Each point is reached from the start by the listed moves, each made once or not at all, plus a little noise. Is the number of moves made odd or even? Then give how often each move was made.

Moves:
(1): [3.8 1.8]
(2): [-0.9  2.8]
Start: [-1.0  1.1]
Points:
[1.8 5.7] -> even (1, 1)
[2.7 3.0] -> odd (1, 0)

Moves:
(1): [ 5.3 -1.3 -0.7  0.1 -0.1  1.4  0.6  0.2]
(2): [ 1.7  5.4 -1.5  0.7 -0.2 -0.1 -0.2 -0.2]
(3): [ 1.0  1.0  6.3 -0.3 -0.2  1.3  0.0 -1.3]
(4): [ 0.1 -0.7  0.8  6.0  1.3  0.6 -0.7 -1.6]
(5): [ 0.4  0.5 -0.1 -1.4  4.6  0.4  0.6 -0.1]
(6): [-0.5  0.3 -1.2 -0.9 -0.2  6.2  0.4  0.3]
(7): [-0.9  0.4  0.1  1.1 -0.7 -0.4  5.4  1.7]
(8): [ 0.0  0.0  0.6  0.9  0.5  0.7 -0.8  3.7]
Start: [ 0.1 -0.9 -1.8  0.8  0.3  1.1 -3.5 -2.2]
Points:
[2.3 5.8 4.5 7.9 5.5 3.7 0.9 0.1] -> even (0, 1, 1, 1, 1, 0, 1, 1)
[-0.8 -1.4 -1.0  7.8  0.8  1.4  1.1 -1.9] -> even (0, 0, 0, 1, 0, 0, 1, 0)
[ 0.9  5.1 -3.0  7.1  5.6  8.5  1.2  1.6] -> even (0, 1, 0, 1, 1, 1, 1, 1)
[ 1.0  4.3 -2.3  8.6  0.5  1.3  0.9 -2.2] -> odd (0, 1, 0, 1, 0, 0, 1, 0)

Moves:
(1): [ 6.3 -1.6 -2.0 -0.6  0.1  1.9  2.1  0.4 -0.9 -0.7  1.4 -0.3 -0.6 -0.5
 -0.9]
(2): [ 1.4  4.7 -0.2 -0.3  0.5  0.3 -1.0 -0.5  1.3 -0.3 -0.8  1.4 -1.1  0.1
 -1.5]
(3): [ 0.9 -0.5  4.2 -0.8  1.3  0.8 -0.9 -0.8  0.6  0.6 -0.7  0.8  0.1  0.3
  0.6]
(4): [ 0.1 -1.4  0.7  6.4 -0.8 -1.0  0.7 -2.0 -0.6  0.1 -0.8  0.2 -2.2  1.3
  1.7]
(5): [-0.5 -0.4  0.3  0.0  3.9 -1.3 -0.3 -0.2  0.9  1.4 -0.2 -0.3 -0.1 -0.9
  0.0]
(6): [-1.2 -1.9 -0.7  0.5  0.3  4.7  0.3  0.3  1.3  0.2  0.6  0.0 -0.8  0.6
  0.6]
(7): [-1.1  3.4  0.9  0.2  1.3 -1.0  7.4  0.6  0.2 -0.4  0.8  0.7  0.3  0.3
 -0.3]
(8): [ 0.3  1.0  1.6  1.6 -0.3  1.2 -1.1  6.2  0.5  1.7 -0.9 -0.3 -0.5 -0.1
 -0.8]
(9): [ 0.2 -0.7 -0.1 -0.7 -0.3 -1.9  0.3  0.6  4.0 -1.0 -0.2 -1.0 -1.1 -0.9
 -0.4]
(10): [-0.2 -0.2 -0.6  0.9 -2.0  0.2  0.0 -1.8  1.5  6.7 -0.2 -0.6  2.3  1.1
 -2.0]
(11): [-0.8  0.9  0.2  0.8  0.0 -1.2 -0.6 -0.3 -0.1 -0.6  7.4 -2.9 -0.1  0.4
  0.8]
(12): [-0.1  0.2 -1.0  0.8 -1.5  0.2 -1.0  0.4  1.4  0.3  1.8  7.4  1.5 -1.1
  0.4]
(13): [-0.2  0.4  0.0  1.5  0.3  0.4 -0.2 -0.5  0.0 -1.6 -0.8  0.0  3.5 -0.4
  0.4]
(14): [-0.4 -0.9 -0.1 -0.3  1.3 -0.1  0.2  0.2  0.5 -0.5 -0.1 -0.2 -0.1  5.1
 -0.3]
Start: [-1.8  0.4  1.7  2.0  0.9 -0.5  1.1 -0.4 -0.7  1.8 -3.7  0.1 -1.6  0.1
 -0.8]
Points:
[ 5.0  2.2  3.5  2.4  6.1 -1.3  1.0 -3.1  7.1  5.9  2.2 -3.1  1.3  4.6
 -4.1] -> odd (1, 1, 1, 0, 1, 0, 0, 0, 1, 1, 1, 0, 1, 1)
[ 4.7 -5.2  3.2  7.8  3.1 -1.6  2.3 -3.5  6.7  8.8 -2.5  6.2 -1.6  4.6
 -1.7] -> even (1, 0, 1, 1, 1, 0, 0, 0, 1, 1, 0, 1, 0, 1)
[ 4.5  6.7  1.9  3.0  4.2 -1.1  8.4  5.1  7.1  9.1 -3.8 -0.1 -2.2 -0.8
 -6.5] -> odd (1, 1, 0, 0, 1, 0, 1, 1, 1, 1, 0, 0, 0, 0)
[ 2.6 -1.3  4.6  8.0  3.1  1.4 10.4 -1.9  3.8  0.1  4.9 -2.5 -5.9  1.6
  1.3] -> odd (1, 0, 1, 1, 0, 1, 1, 0, 1, 0, 1, 0, 0, 0)
[-3.1 -4.4  6.1  9.4  7.3  3.2  1.0 -3.5  1.9  2.0 -5.5  0.4 -1.1  6.2
  2.0] -> even (0, 0, 1, 1, 1, 1, 0, 0, 0, 0, 0, 0, 1, 1)
[ 0.0  5.5  6.8  3.5  4.6 -2.1 -3.3  5.1  7.8  4.1  2.9  5.1 -2.8 -2.1
 -1.5] -> odd (0, 1, 1, 0, 1, 0, 0, 1, 1, 0, 1, 1, 0, 0)
